Each point is reached from the start by the listed moves, each made once or not at all, plus a little noise. Is the number of moves made odd or even? Then give how often each move was made.

Moves:
(1): -0.002	-0.004	-0.029	-0.005	-0.007
(2): -0.005	0.026	0.044	0.077	-0.001
(3): 0.005	0.030	-0.016	-0.005	0.015
Start: 0.007	0.034	-0.019	-0.009	-0.014
Points:
0.006	0.092	0.013	0.062	0.001 => even (0, 1, 1)
0.004	0.088	-0.021	0.056	-0.010 => odd (1, 1, 1)
0.007	0.068	0.023	0.069	-0.016 => odd (0, 1, 0)

Moves:
(1): -0.023	0.009	0.024	0.002	0.002	0.022	-0.001	-0.011	0.034	0.015	0.031
(2): 0.036	0.033	-0.030	-0.007	0.014	0.019	0.062	0.045	0.002	-0.031	0.006
(3): -0.024	0.001	-0.003	-0.029	-0.004	-0.030	-0.001	0.044	-0.059	0.042	0.010
(4): -0.014	-0.024	-0.035	-0.004	-0.010	0.019	-0.007	-0.016	-0.016	-0.008	0.001
(5): -0.039	0.016	0.011	-0.022	0.033	0.022	0.016	0.011	0.020	0.010	-0.018
(6): -0.052	0.009	-0.023	-0.045	-0.031	0.008	0.001	-0.007	0.010	-0.008	-0.007
(7): -0.028	0.010	-0.006	0.031	-0.016	-0.078	0.017	-0.026	0.012	-0.038	0.012
(8): -0.003	0.011	-0.004	0.019	-0.006	0.009	-0.011	0.020	-0.011	-0.006	0.011
Start: 0.050	0.055	0.009	0.049	-0.003	0.018	0.038	0.020	0.009	0.015	-0.030
Points:
0.047	0.052	0.001	0.053	-0.009	0.020	0.041	0.015	0.007	0.015	-0.027 => even (0, 0, 0, 0, 0, 0, 0, 0)
-0.081	0.131	-0.017	-0.018	-0.004	-0.022	0.128	0.079	0.030	0.003	0.004 => even (1, 1, 1, 0, 1, 1, 1, 0)
-0.015	0.101	-0.028	0.054	0.022	0.022	0.125	0.019	0.061	-0.036	0.003 => odd (1, 1, 0, 1, 1, 0, 1, 0)
-0.103	0.075	-0.018	-0.029	-0.021	0.076	0.039	0.055	-0.013	0.053	0.001 => even (1, 0, 1, 1, 1, 1, 0, 1)
-0.013	0.056	-0.012	0.095	-0.036	0.000	0.035	-0.007	0.030	-0.021	0.024 => even (1, 0, 0, 1, 0, 0, 1, 1)

Moves:
(1): -0.001	0.001	0.048	0.016	-0.032	0.027	0.019	-0.061	-0.019	-0.014	-0.004	0.039	0.027	0.017	-0.022	-0.006
(2): 0.023	0.043	0.027	0.016	0.014	-0.015	0.014	-0.010	-0.008	0.011	0.002	0.011	-0.002	0.035	-0.002	0.024
(3): -0.005	0.008	0.016	-0.026	0.002	0.010	0.020	0.007	0.002	0.000	-0.004	0.003	-0.019	-0.004	-0.013	0.007
(4): -0.018	-0.004	0.014	0.016	-0.015	-0.003	0.032	0.014	-0.021	-0.021	0.009	0.029	0.021	0.018	0.009	0.038
(5): -0.025	0.016	0.052	-0.012	0.003	0.029	-0.041	0.006	-0.001	0.019	-0.027	0.018	0.008	0.032	-0.038	0.007
(6): -0.040	-0.001	0.010	0.014	-0.003	0.011	0.001	0.018	0.007	-0.018	0.017	-0.009	0.020	0.008	0.001	0.010
(7): -0.006	-0.030	0.006	0.022	-0.015	-0.006	0.001	-0.019	-0.030	0.033	0.053	-0.009	0.047	-0.050	-0.008	-0.007
(8): 0.042	0.015	-0.022	-0.003	-0.005	-0.010	0.010	-0.023	0.030	0.056	0.015	0.026	-0.023	0.009	-0.029	-0.023
(9): -0.012	-0.010	-0.004	0.024	0.017	0.021	0.019	-0.040	-0.004	0.046	0.001	0.020	0.007	-0.001	0.008	0.027
(10): 0.028	0.046	0.001	-0.022	-0.002	-0.002	0.001	0.009	0.004	0.032	0.015	0.000	-0.036	0.032	-0.012	-0.028
(11): -0.026	0.025	-0.011	0.011	0.019	0.027	0.035	0.019	-0.002	0.006	-0.019	-0.019	-0.002	-0.028	-0.001	0.010
(12): 0.000	-0.006	0.042	-0.009	0.003	0.025	-0.014	0.009	0.001	-0.025	-0.029	-0.018	-0.002	-0.019	0.018	0.007
(13): 0.026	-0.015	0.033	-0.017	0.009	0.046	0.017	0.014	-0.005	-0.009	0.022	-0.023	-0.015	0.005	-0.016	0.023
(14): -0.019	-0.004	0.014	-0.005	-0.011	-0.019	-0.028	0.012	0.002	0.028	-0.005	0.014	-0.036	-0.002	-0.022	0.029
Start: 0.006	-0.005	0.011	-0.018	0.003	-0.014	0.011	0.001	-0.003	0.013	-0.001	0.015	-0.007	-0.001	-0.001	0.010
Points:
-0.030	0.090	0.128	0.042	-0.011	0.049	0.036	-0.090	-0.018	0.213	0.040	0.106	0.008	0.054	-0.126	0.053 => even (1, 1, 0, 0, 1, 1, 1, 1, 1, 1, 1, 0, 0, 1)
-0.022	0.053	0.024	-0.023	-0.014	-0.001	0.052	0.017	0.007	0.150	0.067	0.021	-0.057	-0.034	-0.085	0.005 => odd (0, 0, 1, 0, 0, 1, 1, 1, 0, 1, 1, 0, 0, 1)
0.090	0.081	0.171	-0.045	-0.019	0.063	0.055	-0.074	-0.029	0.141	0.070	0.080	-0.020	0.080	-0.142	0.008 => even (1, 1, 1, 0, 1, 0, 1, 1, 0, 1, 0, 0, 1, 0)
